Every row gives one point. To make a cloud, some directions were put in groups of two or more. Within a group, all points are equally far from the middle, so they leave a hole (a ring in 2 directions, a hollow ball in 3). The other directions are filled evenly. Then the cloud was stretched, turned, moved and blurred a little. Count the holes, and give their numbers of directions, smallest first.

Cloud (13 x 2)
[[ 0.43  0.20]
 [ 0.08  0.49]
 [ 0.05  0.49]
 [-0.28 -0.01]
 [-0.04  0.48]
 [ 0.41  0.27]
 [ 0.44  0.10]
 [-0.29  0.01]
 [-0.08 -0.21]
 [ 0.34  0.38]
 [ 0.06  0.49]
 [-0.10  0.46]
 [-0.09 -0.20]]
Holes: 1 (2)

Cloud (21 x 3)
[[ 0.56  0.36  0.29]
 [ 0.13  0.04 -0.52]
 [ 0.40 -0.03 -0.06]
 [ 0.32  0.39 -0.53]
 [ 0.51 -0.08 -0.14]
 [ 0.33  0.46 -0.07]
 [ 0.49 -0.11 -0.40]
 [ 0.47 -0.20 -0.25]
 [ 0.01 -0.10  0.17]
 [ 0.34 -0.29 -0.12]
 [ 0.02 -0.30 -0.37]
 [ 0.00  0.19  0.31]
 [ 0.36 -0.37 -0.37]
 [-0.11  0.05  0.21]
 [-0.15 -0.38 -0.40]
 [ 0.31 -0.05 -0.52]
 [ 0.08 -0.02  0.36]
 [ 0.13  0.46  0.38]
 [ 0.33 -0.27 -0.51]
 [ 0.21  0.25  0.06]
 [ 0.08  0.24  0.05]]
Holes: 0

Cloud (31 x 4)
[[-0.18  0.56  0.20  0.07]
 [-0.20 -0.45 -0.28 -0.10]
 [-0.26 -0.42 -0.31 -0.08]
 [ 0.39  0.18 -0.31 -0.34]
 [-0.39  0.20  0.35 -0.20]
 [ 0.45  0.07 -0.26 -0.33]
 [-0.37  0.04 -0.41  0.28]
 [-0.39  0.11  0.00  0.39]
 [ 0.17  0.49  0.00  0.35]
 [-0.37 -0.09 -0.04 -0.44]
 [ 0.21 -0.31  0.20  0.42]
 [-0.37 -0.22 -0.31 -0.26]
 [-0.40  0.15  0.26  0.25]
 [-0.34  0.01  0.33 -0.33]
 [ 0.48 -0.09 -0.29 -0.26]
 [-0.37  0.13  0.41 -0.12]
 [ 0.47  0.31  0.34  0.17]
 [-0.24  0.46  0.09  0.28]
 [-0.16 -0.12  0.49 -0.24]
 [ 0.47 -0.07 -0.38  0.18]
 [-0.22 -0.24  0.18  0.40]
 [-0.40 -0.09 -0.43  0.19]
 [ 0.14  0.50 -0.02 -0.42]
 [-0.18 -0.25  0.19 -0.44]
 [-0.17 -0.10  0.54 -0.05]
 [-0.39  0.22  0.12  0.32]
 [ 0.30  0.39 -0.08 -0.44]
 [ 0.29  0.43 -0.02 -0.43]
 [ 0.26  0.35 -0.19  0.40]
 [ 0.24 -0.48 -0.24  0.03]
 [-0.38 -0.10 -0.19 -0.39]]
Holes: 2 (2, 2)

Cloud (87 x 8)
[[-0.36 -0.06 -0.56  0.41  0.27  0.19 -0.15 -0.30]
 [ 0.10  0.09  0.26 -0.29 -0.42 -0.13 -0.02  0.50]
 [-0.40  0.06 -0.38  0.47  0.14 -0.25 -0.17 -0.41]
 [ 0.09 -0.46  0.23 -0.30  0.06 -0.27  0.53 -0.04]
 [ 0.34  0.14  0.42 -0.15  0.14 -0.27 -0.15 -0.17]
 [-0.01 -0.02  0.59 -0.34  0.35 -0.07  0.19 -0.11]
 [-0.63  0.37 -0.11  0.26  0.08  0.44 -0.14 -0.05]
 [ 0.13 -0.42 -0.50  0.06 -0.16  0.30  0.53  0.30]
 [ 0.21 -0.39  0.18 -0.04  0.43  0.27  0.62  0.11]
 [-0.12  0.20 -0.44  0.54 -0.27  0.01  0.28 -0.10]
 [-0.10 -0.27  0.04 -0.10 -0.20 -0.04  0.09 -0.69]
 [-0.30 -0.24 -0.24  0.06 -0.18 -0.65  0.45  0.34]
 [ 0.01 -0.24  0.30 -0.27  0.48 -0.06  0.07  0.58]
 [-0.03  0.00  0.50 -0.39  0.15 -0.28 -0.18  0.07]
 [-0.26  0.19 -0.29  0.13  0.59 -0.22  0.50 -0.16]
 [ 0.02 -0.42  0.22 -0.28  0.40  0.19  0.10  0.32]
 [-0.08  0.40 -0.25  0.66  0.07 -0.20  0.36  0.16]
 [ 0.11  0.28  0.10 -0.13 -0.14  0.60 -0.11 -0.28]
 [ 0.37 -0.16  0.28 -0.20  0.49 -0.08  0.26 -0.17]
 [-0.45 -0.20 -0.34  0.05 -0.34 -0.17 -0.08 -0.28]
 [-0.20 -0.11  0.39 -0.30  0.41  0.00  0.28  0.43]
 [-0.26  0.38 -0.02  0.52 -0.09 -0.35  0.31  0.12]
 [ 0.03 -0.24 -0.18  0.16 -0.32 -0.12  0.74 -0.34]
 [ 0.34  0.10  0.08 -0.42  0.12  0.30  0.14 -0.04]
 [ 0.23  0.25  0.28 -0.03 -0.08 -0.29 -0.44 -0.04]
 [-0.43  0.09 -0.16 -0.06 -0.21 -0.08  0.64 -0.16]
 [-0.35  0.16 -0.26  0.19 -0.04 -0.41  0.07 -0.50]
 [-0.07 -0.38 -0.57 -0.30  0.33 -0.23  0.51  0.40]
 [ 0.19 -0.05  0.38  0.11  0.63  0.13  0.01  0.00]
 [-0.20 -0.40  0.36 -0.29  0.11  0.18  0.33  0.30]
 [ 0.40 -0.12 -0.33  0.29  0.30  0.27  0.22  0.18]
 [ 0.19  0.10  0.54 -0.36  0.18 -0.14 -0.09 -0.18]
 [-0.20 -0.23 -0.39  0.44 -0.02  0.07 -0.26 -0.58]
 [ 0.24  0.33  0.17  0.41 -0.30 -0.06  0.13 -0.02]
 [-0.45 -0.17 -0.20 -0.42 -0.09 -0.38  0.09  0.20]
 [ 0.12  0.23 -0.48  0.19  0.05 -0.34 -0.15 -0.43]
 [-0.01  0.44 -0.22  0.42 -0.03 -0.28 -0.05  0.10]
 [ 0.47 -0.23  0.06 -0.53  0.08 -0.15  0.06  0.30]
 [-0.47 -0.30 -0.27  0.38 -0.03  0.20  0.00 -0.24]
 [ 0.04  0.13  0.38 -0.14  0.53  0.00  0.05  0.38]
 [ 0.04 -0.34  0.12  0.37  0.28  0.11 -0.39 -0.07]
 [-0.54  0.22 -0.07  0.38 -0.12 -0.25 -0.25 -0.14]
 [-0.39  0.32  0.40  0.12 -0.31  0.21 -0.15  0.02]
 [-0.43  0.13 -0.37  0.03  0.41  0.08 -0.18  0.50]
 [-0.32  0.27 -0.08  0.37  0.01 -0.21 -0.50  0.29]
 [-0.40  0.04  0.40  0.17 -0.01  0.41 -0.10  0.21]
 [ 0.33 -0.23 -0.03 -0.02  0.20 -0.39  0.52 -0.40]
 [ 0.35 -0.16  0.01  0.39 -0.22  0.28  0.25  0.48]
 [-0.46 -0.03  0.04 -0.19  0.61 -0.03 -0.09  0.04]
 [ 0.26  0.15  0.02  0.34  0.26 -0.03 -0.08  0.61]
 [ 0.02 -0.17  0.60 -0.22  0.12 -0.23  0.44 -0.10]
 [ 0.04  0.04 -0.45  0.05 -0.47  0.24 -0.08  0.03]
 [-0.31  0.31 -0.22  0.73 -0.09  0.02  0.54  0.13]
 [-0.36  0.22 -0.54  0.45  0.17  0.05 -0.22  0.09]
 [-0.41 -0.33  0.28  0.23  0.04  0.27  0.54  0.28]
 [-0.34 -0.54 -0.02 -0.22 -0.15 -0.10  0.65  0.41]
 [ 0.45  0.25  0.41  0.18 -0.01 -0.33  0.45  0.01]
 [ 0.33 -0.05  0.22 -0.40  0.17  0.15  0.23  0.54]
 [ 0.02  0.07 -0.31  0.22 -0.28  0.38  0.26 -0.42]
 [-0.41 -0.14  0.44  0.19 -0.19 -0.14  0.59 -0.12]
 [ 0.35 -0.25 -0.60  0.28  0.37 -0.22  0.43  0.26]
 [-0.03  0.07  0.46  0.51  0.09  0.12 -0.29 -0.13]
 [ 0.40 -0.05 -0.29  0.52 -0.21 -0.01  0.25  0.61]
 [ 0.09 -0.31 -0.17 -0.12 -0.23 -0.06  0.73 -0.23]
 [ 0.31 -0.48  0.00  0.45  0.24  0.11  0.23  0.34]
 [ 0.29 -0.16 -0.37 -0.38 -0.20 -0.27  0.02 -0.16]
 [ 0.41 -0.14 -0.31  0.40  0.39  0.17  0.37  0.01]
 [ 0.11  0.31 -0.06  0.27 -0.32 -0.19 -0.25  0.23]
 [-0.41 -0.18 -0.05 -0.26 -0.15 -0.35  0.61  0.48]
 [ 0.21 -0.50  0.22 -0.28  0.36 -0.03  0.38  0.82]
 [ 0.02  0.02  0.60  0.44 -0.26  0.14  0.48  0.18]
 [-0.19  0.40  0.11  0.58  0.38  0.01  0.23  0.34]
 [-0.31  0.10  0.03  0.24  0.53 -0.40  0.37  0.22]
 [-0.29 -0.31 -0.19  0.03  0.14  0.42  0.24 -0.37]
 [ 0.51 -0.16  0.19  0.22  0.44 -0.15  0.36  0.54]
 [ 0.09  0.54  0.17  0.35  0.54  0.19  0.55  0.24]
 [-0.13 -0.30 -0.35  0.03  0.28 -0.58  0.14 -0.04]
 [ 0.13  0.37  0.10  0.12  0.39 -0.17 -0.24  0.32]
 [ 0.24  0.05 -0.04  0.29  0.15  0.47 -0.40 -0.17]
 [-0.04 -0.24  0.41 -0.16 -0.18  0.34 -0.10 -0.24]
 [-0.06 -0.07  0.45 -0.13  0.60 -0.05  0.21  0.16]
 [-0.05 -0.54 -0.13 -0.27  0.53 -0.05 -0.10  0.20]
 [-0.07 -0.03 -0.57  0.02  0.45 -0.29  0.50  0.31]
 [ 0.07 -0.12 -0.52  0.12  0.50  0.12  0.47 -0.05]
 [-0.09 -0.34  0.26  0.05  0.42  0.23  0.15  0.49]
 [ 0.13 -0.27  0.54  0.04 -0.29  0.01  0.52  0.04]
 [ 0.25 -0.12 -0.51 -0.17  0.20 -0.42  0.50  0.07]]
Holes: 2 (3, 3)
